Every row gives one point. A path goes straight from each point to the next, and from the last back to the first. The post is the endless flat space through its rows: a point in 2 columns, a line in 3, a plane in 4, and so on, so that a path can go around it. Count how often the path circles the post. Going back the other way cancels.

Post (1 x 2)
[[-20  17]]
Path (12 x 2)
[[-59  39]
 [-15  35]
 [ 18  30]
 [  6   0]
 [  3  37]
 [-51  58]
 [-40  17]
 [-33  55]
 [-42  40]
 [-51 -12]
 [-10 -10]
 [-33 -14]]
Times around: 0

Post (7 x 8)
[[-47  19 -19  10 -17  15  23  16]
 [-57  -8  28  56 -15  13   6  17]
 [-25   9  29 -59  57 -41 -12 -47]
 [ -1   2 -14  29 -32  61   7 -29]
 [-28 -29  -4  23   0  32 -16  41]
 [  4  22  -4 -21 -36 -73 -42 -79]
 [-24 -44 -36  63   2  26  15  -4]]
Path (25 x 8)
[[ 57 -11 -54 -30   1  26  18 -62]
 [ 40 -29   3  17  49   7 -23 -24]
 [-81  97  18  37   6  28  60 -59]
 [-56 -22  10   5  20  24 -35 -17]
 [-15 -13  -9 -24 -53  74 -19 -39]
 [-39   0  26   0 -24  30  23   6]
 [ -8   7  -6 -15 -22 -23 -15  11]
 [  7   4 -44  23  16  38  41 -60]
 [ 42 -12 -32  47 -43  35  26 -21]
 [-15 -21  -2  10 -15  15   6  15]
 [-38 -25 -45 -49 -24   0  -2 -21]
 [-38  -8  23  52 -70 -62 -62 -44]
 [-22 -21 -28  -4  59 -40 -55  16]
 [ -7   1  -5  63   9 -23  -5   9]
 [ 11   5   4 -11  23  44  40   4]
 [ -3 -58  41 -13  12 -48 -41 -57]
 [-45   1   7 -70  28 -14   5 -34]
 [-48 -35 -78  35   1  -5  12 -29]
 [-52 -59 -40  27  15   5  35  -2]
 [ 38 -19 -20 -18  -6   9  34 -50]
 [ 34  15  -7 -11 -44 -55 -63  35]
 [-59  -3  10  61  33  -8   5  28]
 [-46  30  15 -23  24   7  -7 -15]
 [-35  -8 -41   5 -41  51  11  -1]
 [-28 -13 -18  -6  -3  93  38  16]]
Times around: 1

Post (17 x 18)
[[-20   6  26  22 -18  52  -4   4   4  34 -27 -45 -69 -27 -60  20 -18  -2]
 [  3 -27 -38   2  33  20  37  14 -26   1  -7 -19  -4 -13  16 -21  -6 -22]
 [ -5   6 -15  -4  22 -35 -77  36  22  46 -57 -63  11   7 -27  -8 -37 -25]
 [-40  29 -28 -18  -7  38 -77 -42 -13  38  63 -28  23 -26   9  15  61  50]
 [ 18  14 -36   2 -24 -19   2   3 -15  17 -32 -13 -32 -26  39  -1  49 -42]
 [-10  65  23  -9  -9  -3 -26 -32 -16  -3 -26 -49  -5   9  42 -45  18  11]
 [ 31 -14 -52 -21  11 -24  35 -21 -13  17 -12  -5  -5  48 -17   8  31  -2]
 [  3 -10 -22  25  -4  -2 -32 -18   9  44  16  -6 -21  -2 -19 -45 -13   4]
 [-28  10  -4 -10 -18   0 -14  14  -7 114  58  53  87  44  28  29 -12  67]
 [ 18   6 -25 -31 -18  15  22  10  25 -15 -17  29 -13 -19  17  16  14  -6]
 [-15 -36  -4  -1  -6   5 -59 -13   4   1  84  -6  45  32 -16  18  52  32]
 [-29  27 -24 -27  -9 -36 -20   4  11  10  28 -36 -26   0  20   1  42  37]
 [ 39  31  13  48  54 -21  56 -13  -9 -18  -1 -34   8 -47  11 -51  14  36]
 [ 43  47 -11 -28 -70 -19 -45   9  -6  21  54  15  13  -9   0 -27  41  30]
 [-15  -5  -5 -10 -17  -4 -12  -4  -2  38 -28 -25 -18 -17 -46 -37  23  -9]
 [ -6  -7 -31 -10 -46  -3 -17   4 -18  37 -35   3 -39  -2 -31  12  32  54]
 [-17  17 -13   3  -4 -29 -11 -14 -35  13 -33   9 -22 -18 -17 -20   3  -2]]
Path (29 x 18)
[[ 19 -22 -58 -20  16 -35 -28 -29   2  26 -70 -61  36 -23 -22  -5  67  31]
 [-49  47   3   4 -71   6 -83 -19  65  56   7 -21 -26 -33  37  49  54  43]
 [-44  54 -20 -44   5  19  45  50  20  41 -34 -20 -20 -64 -18  20  -6  44]
 [-33 -32  20  37 -26  42  -6  18  -4  41 -26  59 -13 -38 -18 -31  -9   1]
 [-28  36  19   2  14 -35 -42  -6   6  84 -22 -72   1 -32 -25 -85  22  15]
 [ -1  -7 -41 -53  48   7  49 -15  13  31 -28 -17  18  31 -37 -81  48  33]
 [  4 -20 -92   3  68  13  -9  39   5  80  33  38  39 -72  -1 -19  29  73]
 [-74 -43  58  52   5  37 -50  33   7  24  27  34 -30 -31  -5   7 -57  27]
 [-21  36  18  43   7  14  -6   4  11  61  17 -80 -56 -54  44 -26 -18  39]
 [ -1  27   2  -4 -38 -46 -43  -3  -6  37 -42 -30  38 -28 -14 -63  23  66]
 [-44 -16 -53 -10  30   7  46   1  21  20 -12 -63 -67 -63 -37 -40  -5 -22]
 [-12 -18 -24  -6 -15  13  24  38   8   0  34 -11   2 -35  41  32   1  51]
 [ 57  19 -18 -25 -27 -17 -12 -70 -17 -41   1 -20 -30  55  12 -33  47 -45]
 [  6  65 -27 -24 -48 -39 -29  13  24  44 -25 -24  10 -70  10 -23 -13   8]
 [-14  -4  27 -13 -40  14  21   8  26 -20 -73 -45  -7  52 -40  36  52 -60]
 [-22  40 -33 -47   2  45 -71   7  27  11  25 -33   7 -25  13  29  64   0]
 [  9  -9 -33 -67 -10   7  -5 -21 -79 -42 -38 -19 -21  49  22 -21  71  -2]
 [-16  22 -22 -21   4 -73 -13 -47 -60   7  84  34  25  26  53 -67  71  99]
 [-13 -16   6 -33 -28  40  24   5  41  58 -10  15 -40  32 -17   9  18  55]
 [-34 -15 -14  -7  65  10 -29 -32  18  14  -9 -27 -16 -13 -45   7 -26  51]
 [-30  22 -38 -21  11 -68 -61  29  -5  67   5  18  15 -29  -2   2   9  18]
 [-20 -28 -12  11   1  28 -19 -17   7 -28   6  13   7  16  10 -37  73  38]
 [-38  31   9   1  20  32  16 -54  16  -3 -27 -20  22  -1  38 -51  28 -35]
 [-32  63   4 -11 -45 -35 -22 -50  -4  62  65  15  16  55 -74  -5 -35  84]
 [ 25  -4  -7  36 -52  -6 -52   9 -33  23  52   6  16 -10 -31  -3  77  29]
 [ 40  30 -36 -18  35 -27  19 -41 -58  32  30  44  50  43  38 -60  58  33]
 [ 56 -10   2 -25 -61 -41 -34  21 -21  23   6  26  17   3 -12  -1  80  35]
 [-23   1  -8   1 -32 -16 -58 -12 -31   9  29  10   1 -49 -34  10  50  99]
 [-42  19   3 -27 -41 -11  25  -9 -24 -13   9  37  12  -6  30  10  32  50]]
Times around: 2
